Each row is a point. Two turns around zero, p and q, are shown by what they do to some points. Where does a point land after both, in the order given? Backwards means that the second turn is done in reverse. Each puzzle has new turns, and all numbers are rounded.
In the rows, 128 means zero.

Turn p:
[153 134] -> [152 137]
[ 99 170] -> [ 94 166]
[132  80] -> [138  81]
Turn q:
[140  70] -> [186 118]
[134 163] -> [ 98 146]
[110 151] -> [100 120]
Where do these land?
p, then q: [100 124] -> [125 100]
p, then q: [120 109] -> [145 116]
q, then p: [181  85] -> [182 169]
p, then q: [ 97 167] -> [ 83 107]
p, then q: [142 155] -> [105 148]

Turn p:
[168  94 133] -> [132  84  99]
[158 185 128] -> [187 133 154]
[119 143  81] -> [144 170 106]
[ 90  89 159] -> [ 67 116 138]
[105 128 139] -> [109 136 143]
Turn q:
[118 170 117] -> [138 138  86]
[137 117 177] -> [ 91 154 151]
[109  64 107] -> [126  71 168]
[147 161 111] -> [157 149 107]
Where do these land?
p, then q: [106 135  77] -> [158 143  83]
p, then q: [192  82 160] -> [140  76 194]
q, then p backwards: [137 117 127] -> [127 139 137]
q, then p: [115 166 137] -> [142 164 114]
q, then p: [ 90 139 138] -> [107 156 108]

Turn p:
[133 154 125 100] -> [151 150 118 109]
[101 103  88 164] -> [112  75 100 150]
[118  91 111 131] -> [116  89 132 120]
[113 146 214 128] -> [ 76 197 152 127]
[175 146 102 118] -> [184 129 138 135]
Turn q:
[132 147 104  80] -> [168 113 136  91]
[142  91 156 149] -> [100 108 118 166]
[100 122 142 104] -> [115 113 158 111]
[119 136  57 129] -> [139 150  86  75]
[147 144 182 177] -> [118 156 143 198]
Where do these land?
q, then p: [121 134  78 130] -> [166 128 111  99]
q, then p: [139 156 143  93] -> [133 143 174 134]
p, then q: [141 136 138 144] -> [125 146 130 144]
q, then p: [ 89 119  94 170] -> [134 142  68 102]
p, then q: [125  71 112 115] -> [ 98  76 137 126]
p, then q backwards: [ 97 123 139  82] -> [ 91 123  86 122]
p, then q: [183 158 193 162] -> [135 193 167 187]

Turn p:
[104 110 150 143] -> [148 105 154 132]
[123 144 127  97] -> [104 149 141 121]
[124 176 141 169] -> [129 130 123 192]
[178 102 141 174] -> [189 126  86 133]
[134 138 154  99] -> [129 162 150 123]
[105  99  56  87] -> [ 69  97 114  68]
Turn q:
[143 144 135 139] -> [131 142 136 147]
[ 95 129  98 151] -> [ 92 108 101 138]
[115 121 212 146] -> [146  91 202 148]
[154 142  96  62] -> [134 183 110  75]
[133 104  99 142] -> [136 116  91 132]
Where do these land?
q, then p: [ 93 179 140 149] -> [135  95 174 161]
q, then p backwards: [ 92 170 100 146] -> [114 174  89 111]
p, then q: [128  90 182 103] -> [166 166 173 120]
q, then p: [170 105 103  92] -> [ 97 170  91 116]
p, then q backwards: [122  95 106 113] -> [103 107 123 101]
p, then q: [164 130 138 165] -> [140 152  92 156]

Turn p:
[136 168 124 142  92 153] -> [144 114 143 103 134 177]
[149 133 143 142 115 160] -> [132 124 112  90 134 146]
[115 102 121 163 134 116] -> [125  98 106 142 105 113]
[166 139 149  81 139  86] -> [142 155 148 138 187  94]
[143 140  70 112 127 136] -> [148 132 178 112 100 119]
[ 96  81 137 103 142  96] -> [ 83 135 123 167 128  89]
[ 89 134 153 154 147 149] -> [121 138  85 146 107 158]
Turn q:
[127 225 109 106 128 171] -> [111 183 147 186 138  58]
[141 137 121 130 120  99] -> [162 129 125 133 127 127]
[166 119 114 142 141 124] -> [142 115 135 154 107 152]
[116  97 121 123 149 110] -> [127 127 102 108 111 152]
[116 106 198 142 138 124] -> [109  65 112  98 134 111]
[115  98 122 102 102 140] -> [114 141 126 110 162 156]
[116 114 112 151 119 128] -> [131 134 148 107 116 141]
Where do these land?
p, then q: [148 148 143 119 113 148] -> [103 135 109 153 131 123]
p, then q: [136  56 131  67 131 141] -> [154 158  78  78 133  77]
q, then p backwards: [ 79 109 115 154 149 161] -> [116  95 108 101 112 178]
p, then q: [142 152 153  96 106 106] -> [101 109 105 141  93 108]
p, then q: [131 165  83 134 100 125] -> [106  78 135 139 159 136]
p, then q: [130  68 143 116 108 119] -> [134 149  93  77 115 129]
q, then p backwards: [135 144 119 160 143 127] -> [119 124  91 131 139 125]
q, then p: [111 147 128 150 151 115] -> [120 106 154 134 152 128]
q, then p: [140 163 137 156 150 109] -> [127  83 135 127 155 112]
